Each row of a before or after table is a point. One or more steps were done to the points. Then noise was added and the rows were shuffled. The steps act on columns, c1 being the first. What was done? A step turns or swaps two columns, mirrors them in a line or flattens them onto one, adds a multiple of one to another, or multiplies or shifts one. Angles are multiples of 10 degrees, from the lower column toward the higher: turns from -170 to 170, lines from 10 to 170 but not 90. Use the fewest steps. Two steps may share a column if one is a turn and the other turns, adds or multiplies; they go together, in the order done. Otherwise the lowest column goes first.
In the rows, 128 means zero.

Before, 8 rows:
[[ 99 102  63]
 [218  78 144]
 [ 99  73 135]
 [ 96 111 101]
 [113 106 140]
 [103 105 140]
 [160 104 132]
 [103 116 109]]
After, 8 rows:
[[111  87 140]
 [106  92 137]
 [ 96  89  60]
 [ 95  96  97]
 [158  83 127]
 [217  47 143]
 [103 112 104]
 [104  41 134]]
Steps: multiply c2 by 1.6

Before, 8 rows:
[[ 93 144 120  96]
 [160 122 144 102]
 [ 71 123 155  53]
 [140 111 141 116]
 [168 143 154 137]
 [ 49 134 162 124]
 [102 116 145 152]
 [159 147 139 113]]
After (8 x 4):
[[156 148 139 103]
 [ 69 126 155   6]
 [138 112 143 108]
 [103 115 145 166]
 [162 120 142  84]
 [ 94 145 120  80]
 [171 144 153 144]
 [ 45 133 165 119]]
Steps: multiply c4 by 1.6

Before:
[[133  86 110 249 113 111]
 [ 75 138 101 121 122 132]
 [123  69 121 147 113  70]
 [126 126 124 124 130 144]
 [138 139 111 128 134 140]
 [135 104 117 141 167 134]
 [ 90 116 145 128 144 112]
 [138 147 115 128 118 133]
 [139 143 113 123 137 117]
 [124 130 122 168 114 134]
 [128 117 102 118 124 136]
 [ 95 144 112 125 220 121]]
After, 12 rows:
[[102 139 118 126 149 138]
 [ 62 144 122 118 181 129]
 [112 104 123 139 141 123]
 [140 146 120 132 119 128]
 [130 133 123 152 123  96]
 [133 138 122 140 123 133]
 [126 143 121 115 125 126]
 [130 117 119 130 124 141]
 [ 96 117 135 113 152 121]
 [127 127 129 140 129 138]
 [132  70 125  86 123  80]
 [138  88 121 175 118  16]]
Steps: flatten c1 and c5 onto the line at 140 degrees; multiply c3 by 0.4; turn c4 and c6 by -60 degrees

Before, 13 rows:
[[ 84 122 153  99 130  59 108 106]
 [102 179 177  61 100 132  48 107]
 [ 85 109 159 131 131  73  92  79]
 [123  94 132 116  74 134 146 119]
 [107 183 178  87  74 121 133 162]
 [130 154 157 124 206 162 140  81]
 [ 89 135  57 188  52 143 159 148]
 [ 37 188 118  62 131  89  73 151]
 [230 102 105 136  50 146  98 104]
 [113 143 109  65  75 146  84 107]
 [106 108 117  85 143  98  83 143]
 [ 57 116 172 109 113 118 169 103]
 [156  60 149 190 101 164 111 170]]
After (13 x 8):
[[222  74  81 113  84 122 125 146]
 [ 80 128 138  94 125  77  87 114]
 [130 111 153  79 113 117 116  83]
 [ 74 118 134  88 119  79  84 153]
 [ 76 145 108  76 138  92  96  81]
 [117 122 151 121 125  87  95  84]
 [120  82 127 112  89 140 139 126]
 [ 64 164 195 115 161  77  85  59]
 [144  94 208 177 101 150 149 171]
 [ 44 114 141  99 116 143 139 123]
 [135  73  95 194  85 143 137 158]
 [ 76 132 102 136 132 127 126  76]
 [113 179 104  83 174 153 147 149]]
Steps: mirror c1 and c3 in the line at 160 degrees; flatten c2 and c5 onto the line at 40 degrees; mirror c4 and c8 in the line at 30 degrees; flatten c6 and c7 onto the line at 40 degrees

Before (12 x 9):
[[110 103 125  99 148 135 145 166 157]
 [110 207 132 131 188 124 121 166 151]
 [160 106 141 194 140 157 126 123 133]
 [122 144  80 101 179 198 126 138 103]
 [161 121 128 149 170  82 102 116  91]
 [149 133 137 140 140  96 137 140 160]
 [113 144 145 118  81 108 105 152 117]
 [136  79 100 118  98 178 101 141 142]
 [173 102  85 161 107 137 114 170 109]
 [127 102  83  98 151 100 185 105 129]
 [ 90  75 145 102 169  90 145  99  50]
 [109 111 136 177 114  98 106 138 156]]
After (12 x 9):
[[104  82  61 157 127 164 137 198  95]
 [109 112 144 138 105  72 115 202 105]
 [123 112 159 191 115  98 155 179 133]
 [147 104 120 115  95 153 108 226 140]
 [131 209 136 132  83 123 118 230 172]
 [101 118 127 108 142  84 160 173 179]
 [188 100  19  89 117 131 126 165 142]
 [103 149 173 105 157 123 114 216  88]
 [114 102  24 156 153 109 176 231 112]
 [148  75 170  83 187 124  87 158 198]
 [127 146   8 164 131 196 121 194 182]
 [138 136 153 111  92  95 150 198 121]]
Steps: swap c1 and c7; multiply c3 by 2.5; turn c4 and c6 by -50 degrees; turn c5 and c9 by 110 degrees; shift c8 by 60

Before:
[[137 105  20  94 173 139 178 139  84 191 131]
 [134 183 124 169 150 121 122 208  71 157 164]
 [158 147  55 163 131 132 148 156 156 104  62]
 [151 118 100 116  80  98 146  88 142 126 112]
 [106  98 139 135 215  99 158 134 137 132 122]
 [ 47 165  58 153 147 144 134  84 101 147 105]
 [135  45  75 145 121 150 193 124 157 109 123]
 [186  85  69 129 141 127 167 111  84 119 100]
 [ 64  70 169 135 134 152 115 119  84 158  49]
 [125  75  77  80 121 120 104  88 126  81 143]
 [157  93 120 145 147 130  83 106 126 191 205]
 [117 147 160 120 207 158 164 155 115 121 101]]
After (12 x 11):
[[143 209 160 122 205 198 139 113 119 103 102]
 [139 170  21  94 173 181 166  75  81 167 130]
 [113 139  77  76 118  98 104 189 129 114 146]
 [100 173  95 117  81 102 157 152 143 158 111]
 [106 152 115 146 142  90  89  97 121 195 203]
 [148 156 137 137 214 117 169 130 133 120 123]
 [ 96 205  54 161 133 147 147 117 159  98  63]
 [201 227  57 154 140 159 123 172 101 175 106]
 [117 104  72 149 123 208 173 139 159 117 122]
 [ 65 147  68 127 145 155 162 127  83 130 103]
 [151 239 125 170 151 112 123  48  77  98 163]
 [198 138 170 134 133 154 106 141  81 154  51]]
Steps: turn c8 and c10 by -40 degrees; turn c1 and c8 by -160 degrees; shift c2 by 60; turn c6 and c7 by -30 degrees; multiply c6 by 1.6

Before:
[[113 149 187 141 119 140 132  57 184  54 117 167]
 [168 145 125  50 148 174 148 145 107 113 107 125]
 [148 168  91 122  39  98 153 143 112 146  71 124]
 [101 164 111  96 101 188 137 162  98 137 100 153]
 [143 171 128  80 119 135 154 111 156 145 162 162]
 [135 127 164  85 112 148 117 121 204 126 128 141]
 [123 128 117 168 176  72 150 130 183 112 110  91]
 [132 174 144 162 118 134 118 105 112 149  97 136]
 [113 103 132 112 104 157 141  99 119  90 135  96]
 [162 147 121  96 124 106  97  88 147 166 149 228]
 [131 163  79 144  90 172  90 101 102 113 122 126]
 [ 81 198 105  99 149  84  98 132  95 140 154 121]]
After (12 x 12):
[[149 168  93 121  38 128 112 146 142 143  70  67]
 [139 128 128 169 175 147 106 114 212 130 110  74]
 [ 93 127 140  85 112 122 135 126 234 122 127 140]
 [169 163 100 144  91 129 152 113 132 102 122 121]
 [116 148  96  95 124 166 132 167 176  89 148 249]
 [155 165 143  96 101  83 144 136 127 161 100 123]
 [120 171 115  80 118 104 124 144 186 109 161 195]
 [133 102 143 113 104 100 135  90 148 100 135 104]
 [172 198 158  98 149 179 123 140 126 131 156 147]
 [ 85 149 170 141 119 117 130  55 213  57 117 155]
 [113 175 134 163 118 132 132 150 143 105  97 104]
 [111 144  91  50 149  83 137 113 137 145 107 104]]
Steps: mirror c1 and c3 in the line at 120 degrees; turn c6 and c7 by 130 degrees; multiply c7 by 0.4; swap c8 and c10; shift c9 by 30; add 1 times c11 to c12

Before:
[[200 125 188 105 149 173 171 143 157 132 126 132 155 150]
 [ 77 119 134 111 114  94  83 105 137 143 173 137 179 114]
 [147  94 107 106 161 161 139  95 150 123 171 150 101 142]
 [ 97 127 190 126 149 153 173 158 126 151 154 103 121 135]
 [105  78 109 105 127 146 164  96 138 129 103 146 122 137]
 [ 68  78 113 187 127 129 142 148 156 143 140 152 118 135]
 [ 69  81 157 111 178 174   7 149 129 129  96 132 123  57]
 [145 150 108 113 162  17 175 139 150 139 107 140 101 135]
 [163  90 111 123 126 178  39 118 105 127 111 138 114 145]]
After (9 x 14):
[[143 151 109 114 160  20 175 137 150 109 106 123 100 137]
 [201 124 190 101 150 175 170 142 157 121 126 129 157 150]
 [ 99 128 193 124 151 154 171 156 123 119 155 160 122 133]
 [ 69  79 112 186 125 130 140 149 158  94 143 117 120 136]
 [103  76 108 103 128 142 164  94 140 117 101 113 125 137]
 [162  89 112 125 124 176  39 120 107 122 115 120 114 144]
 [ 68  80 156 108 180 172   9 149 126 122  93 126 123  57]
 [148  93 108 107 159 163 139  93 148 120 172 104 103 142]
 [ 78 118 136 112 117  94  82 105 140 103 172 125 179 116]]
Steps: turn c10 and c12 by 150 degrees; multiply c10 by 1.3

Before, 10 rows:
[[ 95 144  64 158 106  84  91 107 119 144 123 151 117 145 183 154  92 133]
 [185 116 172 160 167 116 166  85 199 133 124 126 104  79 115 118 100 151]
 [116 117  64 136 151  93 110 175  90 174  87 119 117  68 192 204 133  65]
 [126 137 153 100  73 192  87 160  87 124 108 150 106 141 146 157  71 120]
 [117 173  56  70 105 176  71 113 162 159 170 128 107  63 207 106 124 147]
 [ 78  92 126  51  87 187  89  84 152 178  65 207 166  66  91 158 177 127]
 [179 112 166  98 189 109 115 102 172 126  60 208 199 101 179  98 113 158]
 [121 114 176 162 156 112 131 172 150  82  83 130 144 100  96 107  63 152]
 [ 82 117 132  95 144 157 130  75  98 140 106 122 142 145 119 118  89  80]
 [157 168 122 160 111 103 150  96  88 148 162 212 102 162  87 127 178 127]]
After (10 x 18):
[[ 32 115 173 159 167 138 166  85 113 132 126 130 103 113 115  80 100 147]
 [149  94 127  52  82 209  89  85  76 176  67 206 169  72  90  91 178 137]
 [132 169 121 159 107  93 151  93 176 147 161 210 102 143  87 159 178 123]
 [ 63 114 168  96 191 129 116 103 126 126  67 211 201 141 180  91 110 170]
 [115 170  58  65 104 211  70 115  93 159 176 127 109 114 209  60 122 138]
 [155 114  61 136 153  98 111 172 151 173  75 118 119  31 190 115 130  73]
 [160 143  66 161 109  71  93 108 116 143 124 151 114 115 187 155  95 135]
 [179 118 131  93 141 156 126  75 122 139  98 121 141 144 116 137  89  85]
 [120 113 176 161 156 130 133 172 107  80  84 131 145 129  95  92  64 156]
 [158 139 152 100  74 178  89 159 156 125 106 150 106 111 145 152  68 127]]
Steps: turn c1 and c9 by 140 degrees; turn c14 and c16 by 60 degrees; add -0.5 times c16 to c6; turn c11 and c18 by -10 degrees

Before, 8 rows:
[[135 139 126 115 133 108 132 140 136 130 119 123 126 100 142  91 120 126
  137 142]
 [115 120 124 120 131 117 104 119 114 136 142 126 133 129 143  96 136 147
  132 134]
 [142 139 150 147 124 122 134 151 137 133 115 124 134 122 142 112 110 126
  147 107]
 [119 141 137 135 133 122 146 139 114 146 150 123 129 122 143 111 143 131
  106 134]
 [127 158 138 111 118 122 149 115 113 143 149 183 136 131  47  92 111 130
  123  97]
 [158 121 144 109  80 108 137 114 135 142  93 146 137 132 120 145 114 123
  143 118]
 [117 122 148 143 128 126 144 122 115 145 133 139 124 113 149 152 109 146
  139 104]
 [121 122 115 125 115 133 148 120 112 103 150 145 134 129 103 106 165 138
  112 122]]
After, 8 rows:
[[116 143 136 113 134 122 148 137 112 140 150  88 131 122 130 110 126 145
  149 134]
 [157 116 146 146  79 107 137 113 135 148  93 153 134 132 123 147 145 122
  115 119]
 [114 126 127 119 132 114 105 119 114 135 141 110 132 131 145  97 140 142
  120 135]
 [143 106 151 145 122 122 136 149 137 132 114 110 135 123 126 113 106 141
  131 107]
 [117 121 146 146 127 123 146 122 116 146 134 131 124 111 147 150 110 148
  119 103]
 [126 122 137 147 118 123 150 116 112 168 150 249 137 130 131  93 142  47
  157  97]
 [135 116 127 138 132 109 132 139 137 127 117 113 124  97 124  90 138 144
  135 145]
 [120 143 112  91 113 130 149 119 115 116 148 210 136 131 140 107 139 103
  130 120]]
Steps: turn c2 and c19 by 110 degrees; mirror c4 and c17 in the line at 130 degrees; turn c10 and c12 by -30 degrees; multiply c12 by 3; swap c15 and c18

Before:
[[138 153  98 210 167  85 176 140  77 158 156 135 107 185 192  81  64 158
  152  95 179 102  67 118 146  70 146 114  71 162 106 160]
 [108  83 151 111 141  82 138 170 175  84 107 164 204 105 188 105 118 205
  180 123 123 136 158 163 184 169  73 161 165 135  76 148]
 [147  68 132 105 167 156 156 104 132 143 152 148 132 165  73 159 151 150
  148  98 176 141  69 156 115 183 153 117 176 188 117 118]
 [161  90  86  96 104 132  88 179 144 104 118 190 134  83  85 131 143 189
   81 105  83  64 177 169 143 155 123 146 138 169 151  51]
 [188  80 102 173 152  71 151 112 165 150  96 166 167 116  74 121 139 200
  153 141 107 152  83 112 177  77 169 115 117 179 105 165]
 [104 134 139 169  74 165  75 129 130 169 104 101 115 117 179 162 151 140
  161 157 179 123  75 148  77 185 104 173  82 137 121  62]
 [128 132 145 124 151 138 110 114  80  97  96 121 163  78  80  66  69 161
   75 127  94 184 122 113 161 170  94 183 145 118  58 146]
 [170  98  87 160 137 122 106  88 110 125 103 127 202  91  87 144  65 172
   91  73 187 166 169  93 145  74 137  67 121  96 152 147]
 [115 108  52  99 145 120 186 194  86  95 150 162 107 141  86 125 109 130
  198 159  76 151  65 140 118 125 125  86  63 131 129 152]
 [ 65 155 155 114 177 180 126 175 120 188  45 194 149 128  98 107 138 124
  125  66  91 115  75 140 104  81 160 151 128 100 139 136]
 [ 89 132  59  97  65 136 140 174  70 162  42 146 159 152 192 108  85 155
   85 136  87 152  65  94 124 118  79  71 152 102 177 147]
 [135 178 101 141 138 184 192 148  94 112 158 174 116 192 150 113 145 134
  198  74 134 167 120 147 193 111  71  68 173 139 112  80]
 [ 89 122  85 122  94 160  71 157 177 143 128 169 127 191 102  82  51 207
  115  95 183 170 136 124 163 128  64 126 177 182  92 153]]
After:
[[138  66 132 106 169 155 158  97 117 142 153 111 133 107  71 142 150  92
  148 100 176 141  69 151 144 184 166 113 174 185 117 118]
 [177  88  88  97 105 132  85 165  96 106 115  75 135 197  84 135 146 115
   80 103  82  66 178 172 160 157 124 144 136 170 151  52]
 [137 178 101 140 138 183 193 146 143 113 157  75 116  75 150 143 146 144
  202  76 132 168 122 149 201 110  71  68 175 139 109  80]
 [ 99 122  82 122  92 161  71 169  68 140 130 105 128 114 103 120  49  73
  117  94 181 168 141 127 220 129  53 125 177 182  89 155]
 [124 132 143 125 147 138 108 115 178  99  97 117 164 190  81  91  68 147
   73 128  93 184 123 114 156 172  70 183 145 116  58 147]
 [ 86 155 151 116 176 180 123 193 114 189  45  66 148 129  98  94 135 116
  124  69  92 116  76 138 107  82 148 150 125 100 139 138]
 [154  98  89 160 135 122 108  74 145 129 105 125 200 182  89 139  64 129
   89  75 187 166 165  91 157  77 140  68 121  94 153 147]
 [138 109  52 102 147 117 189 193 152  94 148  81 104 120  87 127 109 117
  199 158  78 153  65 140 125 124 125  88  67 132 128 150]
 [106 133  58  95  66 136 138 186 178 165  43  90 160 124 192 133  85  99
   83 136  88 150  65  94 148 117  74  71 152 103 176 149]
 [177  79 101 173 154  71 148  92  81 152  94 107 165 171  72 103 141 115
  154 139 104 149  84 111 200  76 160 112 118 179 104 166]
 [143 154  99 209 171  88 177 134 172 159 155 103 106  96 191  77  63  97
  152  96 180 102  67 119 176  70 122 114  70 162 105 162]
 [105 138 142 167  74 165  70 136 136 172 109 154 115 145 179 171 150  90
  164 157 178 124  77 146  93 185 124 173  85 141 121  61]
 [127  84 152 109 139  81 138 173  69  82 107 112 203 185 185 136 120 123
  179 125 121 139 159 162 207 169  71 160 164 135  72 150]]
Steps: turn c1 and c8 by -20 degrees; turn c9 and c12 by 160 degrees; turn c14 and c18 by -150 degrees; turn c18 and c25 by -40 degrees; turn c16 and c27 by 30 degrees
